Each point is reached from the start by the listed moves, each made 0, 1 or 2 times, or once backwards (-1), plus a little noise. Say if it took an odd or an even number of moves. Then give how often each move was made.

Moves:
(1): [ 2.1 -3.9  3.2]
(2): [ 4.7  2.1 -2.1]
(3): [0.0 1.6 1.9]
Start: [ 1.2  2.0 -0.9]
Points:
[ 9.9 -5.3  1.3] -> even (2, 1, -1)
[-5.5  5.1  0.0] -> odd (-1, -1, 1)
[-0.8  7.4 -2.2] -> even (-1, 0, 1)

Moves:
(1): [ 3.7  1.2  0.4 -0.3  1.0 -0.9  0.8 -2.5  0.1 -0.9 -0.6 -0.3]
(2): [-0.6  4.1 -0.7 -3.5 -3.1 -0.5  0.8 -1.3  0.5  3.0  0.8 -0.1]
(3): [-0.2 -1.6  6.4  0.0  3.9 -0.5  1.1  1.2  0.4  1.3 -0.3 -0.4]
(4): [-1.7  3.2  0.5  2.9 -1.7 -1.3 -0.6 -1.3 -1.5  0.4 -0.8  1.8]
(5): [-2.4  1.7 -1.9  0.2  5.2  0.7  1.4 -2.4  1.6 -0.1  3.4 -0.8]
(6): [ 0.5  1.7  0.2 -0.9  0.1  6.1  0.2 -1.3  0.2  0.9 -1.6  1.8]
(7): [ 0.2 -0.2 -1.0 -0.5  0.0 -0.1  4.0  0.1 -3.2  0.7  0.7  1.9]
(8): [ 2.9  3.8 -0.3 -1.3  3.7  0.1 -1.5  5.5 -1.5 -0.4  0.7  0.7]
(9): [ 1.1  0.6  0.8  2.3 -0.8  0.6  2.7  2.1  3.1 -1.0  1.7  0.5]
(10): [ 2.0 -3.1 -1.1  2.1  2.8 -1.1 -1.5  0.8  2.2  4.4 -0.3  2.8]
(11): [ 2.3 -0.4  1.6  1.9  0.7  1.6 -1.0  0.0 -1.3  1.1  3.7 -1.7]
Start: [ 1.6  0.9 -0.7  1.2 -3.8  1.2 -0.4  0.5 -5.6 -0.6  0.9 -3.3]
Points:
[ 12.2  -3.9  -3.7  -0.9   5.5  -8.3 -10.5  17.8   0.5   5.1  -4.0   1.2] -> odd (0, 0, 0, -1, -1, -1, -1, 2, 0, 2, -1)
[  5.9  12.3  -7.6   1.8  -8.2  -8.2  -2.6   8.8 -23.3   0.1  -1.0   4.0] -> even (0, 0, -1, 2, -1, -1, 2, 2, -1, 0, 0)
[  4.9   4.6  -1.6   2.8   5.4   4.9   2.4 -10.2 -11.6  -3.2  -0.9   0.6] -> even (2, -1, 0, 1, 1, 1, 1, 0, -1, 0, 0)

Moves:
(1): [ 2.6 -1.4  0.2  0.9 -1.5 -0.6  0.9  0.5  1.9 -1.3 -0.8 -0.9  0.7  0.6
 -0.4  1.8 -0.2  0.0 -0.4  0.6  0.6 -0.6 -0.5 -0.6 -0.5 -1.1]
(2): [ 1.8  3.5 -0.3  1.9 -1.3 -0.3 -1.9 -1.4  0.1 -0.2 -1.3 -1.5  0.6 -1.8
 -1.0 -0.4  1.5  1.1 -0.4  0.2  0.6 -0.2 -3.5  0.4 -1.2  0.5]
(3): [-0.3  0.3  1.1  1.8  1.8 -1.0  0.7  0.9 -0.1  0.7 -0.1  0.8 -0.7  1.0
  1.0  0.1  0.5  0.7  0.8  0.4  0.7  0.1  0.4 -2.5  0.1 -0.5]
(4): [ 0.2 -0.6  0.2  1.5 -1.4  0.5  0.8 -0.2 -1.4 -1.4  1.7 -0.3  0.5 -0.1
 -0.4 -0.4 -0.4 -0.5  0.1  1.1 -0.5 -0.4 -0.6 -0.3  1.7 -0.5]
(5): [ 1.0 -0.2 -1.5  0.5  1.9  0.9  0.0  0.0 -1.2 -0.1 -0.2  0.4 -0.1  0.2
  0.1  0.4 -1.0  1.1 -2.7  0.0  0.4 -0.8 -0.1 -1.3  1.5  0.3]
(6): [ 0.6 -0.1 -0.6  0.0  1.7  2.1  1.2 -1.4  0.7 -0.5  2.5  1.4  0.9 -1.6
  0.6  0.4 -0.8  0.7  0.3 -2.0 -0.6 -1.0  1.3 -0.1  0.5 -1.3]
(7): [-1.3  1.4  0.5 -0.7 -0.1 -0.7  4.1  0.0 -0.3  0.3  1.9 -0.8 -1.4  0.5
 -0.6  1.9  1.3  1.9 -0.6  1.2 -0.6  0.0 -0.4  1.6  2.1  0.7]
(8): [-0.2  0.7  0.6  0.0 -0.5  1.3 -0.8  2.8 -0.1 -0.3 -0.6 -0.2 -0.1  0.1
  0.9  1.7 -0.1  1.0  0.0 -0.9 -0.9 -1.4 -0.8 -0.4  0.6  0.1]
(9): [-0.3  0.4 -0.2  1.0 -0.3 -0.5 -0.2  0.5  1.1 -1.8  0.5 -0.9  0.3 -0.4
  2.0  0.6 -0.3  0.2 -0.2  0.4 -0.1 -0.5  0.3  1.6  0.8 -0.2]
(10): [-0.7 -0.6  1.1  1.0 -0.9  1.1  0.7 -0.8 -0.7  3.5  0.5 -1.0  0.0 -2.2
  0.7 -0.2 -0.1 -0.6  0.6  1.9  1.1 -2.0  0.7  1.3  0.4  1.2]
(11): [ 1.4  1.2 -0.1  0.0  0.6  0.1 -1.1  1.3  0.6  0.0  1.4 -0.2  0.4  1.7
 -0.7  0.5 -0.3  0.8  0.9  1.6 -0.1 -0.8  0.6  0.1 -1.4  2.5]
(12): [ 0.0 -0.2 -1.1  2.6 -0.6  0.8  0.4 -0.1  0.3 -0.9  0.2  2.6  0.0  0.5
  0.4  0.0  0.8 -0.4 -1.1  0.2 -1.1  0.2 -0.2  0.2 -1.0  1.8]
(13): [ 0.5 -1.2  1.7  0.4  2.2 -0.8 -1.5 -0.1 -1.9  0.2 -0.7 -2.8  3.3  0.6
 -0.1  2.0  2.0  0.3 -0.1 -0.7 -1.1 -1.2 -0.8 -0.4 -0.7  1.9]
(14): [ 0.1  0.3  1.3  1.5  0.7  0.3 -0.5 -0.5  0.9  0.6  1.2 -1.3 -0.3  2.7
  0.1  0.1  0.9 -1.9  1.6  0.2  0.5  0.9 -1.3  1.9  0.2 -0.5]
(15): [-0.7  0.0 -1.0 -0.3 -0.6  0.1 -0.3 -0.1 -1.0 -0.3  0.9 -1.5 -1.4  1.9
  2.0  0.4  0.6  1.0  1.2 -2.0  2.3 -0.6  0.7 -0.8 -0.3  0.1]
(16): [ 0.8 -0.2  1.1 -0.3 -0.2  0.6 -1.1  0.6 -1.7 -0.2  0.3  1.2  0.9 -0.5
 -1.1  2.7  0.5 -2.7  0.2  0.5  0.0  2.1  0.3 -1.1  0.7 -0.4]
(17): [-0.4 -0.1  0.3  1.0 -0.6  1.1  0.3  1.1  1.6  1.2  0.8 -1.0  0.2 -2.0
  0.8 -1.1  2.8 -1.2 -0.1 -0.6  0.8  0.4 -0.5 -0.3 -1.0  0.8]
(18): [-2.1 -1.6  0.0  0.5  1.8  0.5 -0.2 -0.7  1.2 -0.8 -0.6 -1.2 -1.0  0.1
 -1.4  1.7  0.7  2.8  0.1  2.1  1.0  0.8 -0.4 -2.3 -0.6  0.3]
(19): [ 0.2  0.0 -1.1 -0.3  1.5 -1.0 -0.7  0.0 -0.1 -0.7 -0.9  0.3 -2.0 -0.9
  1.9 -0.3  0.9 -1.4  3.0  0.1 -1.1 -1.3 -1.6  1.6  2.4  0.3]
(20): [ 1.9  0.7  0.2 -1.1  0.3  2.2  0.9 -1.6 -1.0 -2.9 -1.7 -0.1 -1.2  1.2
  0.8 -0.8  0.7  0.7  0.1  1.7 -0.5  0.1 -0.8  0.3 -0.6  0.9]
(21): [ 0.0 -2.6 -0.3 -0.6  0.8  0.2  0.1  0.2  1.2 -1.6 -1.7  1.7  1.6 -0.9
 -1.1 -0.9  1.3  0.2 -0.4  0.0  3.1 -0.7  0.0  1.7  2.0  0.5]
(22): [ 0.4 -0.4 -1.2  1.7 -1.0  0.8  1.2  0.8  0.1  0.5  0.1 -0.2  1.3 -0.4
  0.6 -0.9  1.1  1.1  2.0  0.4 -0.2  2.1 -1.1  0.2  0.9 -0.5]
(23): [-0.6 -0.5 -1.2  0.4 -0.6  0.8 -1.1 -1.9 -1.2  1.1 -0.8 -1.8  0.6  1.2
 -1.1 -1.0  1.4  0.2  1.5 -0.7 -1.5 -0.4  3.5 -1.2  1.1 -1.5]
(24): [ 2.0 -3.4  1.3  1.9 -0.9 -0.7 -0.2  0.2 -0.8 -1.2  1.8  0.6 -0.9 -1.4
  0.4 -1.4  1.1  2.0  0.1 -0.3 -0.9  0.7  1.8  1.7 -1.4  0.2]
Start: [-1.1 -1.6  0.3  2.4 -0.1 -0.9 -1.6  1.4 -1.2  0.7 -1.6 -0.1  1.7  1.6
 -1.3  0.8 -0.7  1.0  1.2 -0.9 -0.5  2.2  1.0  0.4 -0.3  4.2]
Points:
[ -5.3  -6.2  -2.4  -2.3   3.8   5.2  -4.6  -2.1 -14.0 -11.5  -8.1  -5.4
   2.0   1.0  -4.6   8.6  12.5  10.0  14.8  -3.8  -0.1   1.3  -0.9  -6.6
  17.0  -0.6] -> even (-1, 1, 0, 2, -1, 1, 1, 2, -1, -1, -1, -1, 1, -1, 2, 2, -1, 2, 2, 1, 2, 1, 2, 0)
[  6.0 -10.9   4.9  16.2   5.2   9.1   1.4   5.0 -12.0   6.5   7.7   9.3
  11.7  -7.7   3.6   2.3   4.7   5.3  -0.3  -3.4  -0.4   2.3   8.4  -1.0
   5.0   7.1] -> odd (-1, 0, 2, 0, 2, 2, 0, 1, 0, 2, 0, 1, 1, 0, 0, 2, 0, -1, -1, 0, 1, 2, 0, 2)
[  5.9 -12.6  11.0  -2.4   4.6   1.0   5.8  -2.1  -1.4  -8.5   1.5   6.9
   1.6  -6.4   2.1   1.5   1.9  -5.2  -1.4   2.5   3.4   4.3   6.3  17.1
   6.4   3.4] -> odd (0, -1, 0, -1, 0, 1, 1, -1, 2, 1, -1, -1, 0, 1, -1, 2, 0, -1, 0, 2, 2, -1, -1, 2)
[-3.2 -8.2 -7.4  2.0 -1.5  0.9 -0.7 -2.1 -5.9 -5.3 -4.2  3.1 -9.8  0.0
  9.0 -1.6 -7.1  0.5  4.0  7.3  5.3 -3.4  1.2  3.9  4.9 10.0] -> odd (0, -1, -1, 1, 1, -1, -1, -1, 1, 2, 0, 1, -1, -1, 2, 0, -1, 1, 2, 1, 0, 0, -1, 0)
[  1.0  -7.5   2.4   3.6   0.0   5.8   6.5   9.4   0.2  -7.8   5.6   1.8
   6.6  -0.2   8.7  14.0   2.8  -5.3   1.2  -5.8   6.4 -12.3  -0.9   5.0
  12.4   7.3] -> odd (2, -1, 0, 2, 0, 2, 1, 2, 1, 1, 0, 1, 1, 0, 2, 1, 1, -1, 1, 0, 2, -1, -1, -1)
[  8.9  10.9  -3.9  14.1  -7.9  -0.8  -7.9   7.5   1.5   0.0  -6.9 -12.1
   8.3   8.5   2.4   0.0   1.2   6.4   9.9  -3.4  -5.3  -1.1  -4.3  -9.6
   0.4  -4.2] -> even (2, 2, 2, 1, 0, 0, -1, 2, 1, -1, 1, -1, 0, 0, 0, -1, 0, -1, 0, 0, -1, 2, 2, -1)
[ 8.5 -0.8 -2.3  0.7  2.9 17.3 -4.8  2.5 -8.1 -5.8  4.9  0.8  5.1  7.6
 -0.4  6.4 -7.9  4.3 -2.1 -1.1 -8.7 -2.5  9.7 -7.7 -1.0  5.2] -> even (0, -1, -1, 1, 2, 2, -1, 2, 0, 0, 2, 0, 0, 0, 0, 1, 0, 0, -1, 2, -1, 0, 1, 0)
[  9.9  -8.2  -0.2   5.5  -1.3  10.0  -7.5  -4.9 -10.3 -13.2  -3.3   6.4
   9.0   1.6  -8.2   5.4   3.1   6.7  -3.1   2.2  -0.5   3.6   1.8  -4.7
  -7.9  12.7] -> odd (0, 1, -1, 1, 0, 1, -1, 0, -1, 0, 1, 2, 1, -1, 1, 2, -1, 1, -1, 2, 1, 0, 0, 1)
[-6.5 -1.7  2.9  5.8 13.6  3.9  0.0  5.6  3.7  3.3  3.5 -6.7  9.7 -0.9
  0.0 18.0  5.3  5.9  0.3 -2.9  1.3  2.4 -6.5 -3.6  3.0  7.1] -> even (0, 0, 0, -1, 1, 2, 1, 1, 1, 0, 0, 0, 2, 1, 0, 1, 1, 2, 0, -1, 0, 1, -1, -1)
[  1.2   7.0  -4.4   3.6  13.5  -0.9  -9.7  -6.7  -8.4  -6.9 -13.3 -10.8
  -4.7   0.4   4.2   4.8   2.7  15.1   3.4   5.2  -5.5  -2.8  -4.7  -6.0
   3.3   7.1] -> odd (-1, 2, 1, -1, 2, 0, 0, 0, 2, 0, 0, -1, 1, -1, 0, 0, -1, 2, 2, 2, -1, 0, 1, 0)
[-2.4  2.0 -5.4 18.5 -6.4 10.8  4.6 -5.1 -0.9 -1.1  8.2 -2.0 -0.1 -1.0
  7.6  7.4 -2.1  0.0  2.9  1.5  3.1  0.0 -2.8 -1.5  6.2  0.0] -> odd (1, 1, 0, 2, 1, 2, 0, 0, 2, 2, -1, 2, -1, 1, 2, 1, 0, 1, 0, 0, -1, 1, 0, -1)
[-11.6  -2.4   6.6   5.6   1.8   0.4  -6.5   1.3 -12.7  13.2  -3.5  -8.6
   7.4   6.7   6.7   7.8   8.4  -9.0   2.2  -5.6   3.5  -2.1  14.4  -6.6
   1.3   7.8] -> odd (-1, -1, 2, -1, 0, -1, 0, 0, 2, 2, -1, 1, 2, 0, 2, 2, 1, -1, -1, 0, 0, -1, 2, -1)
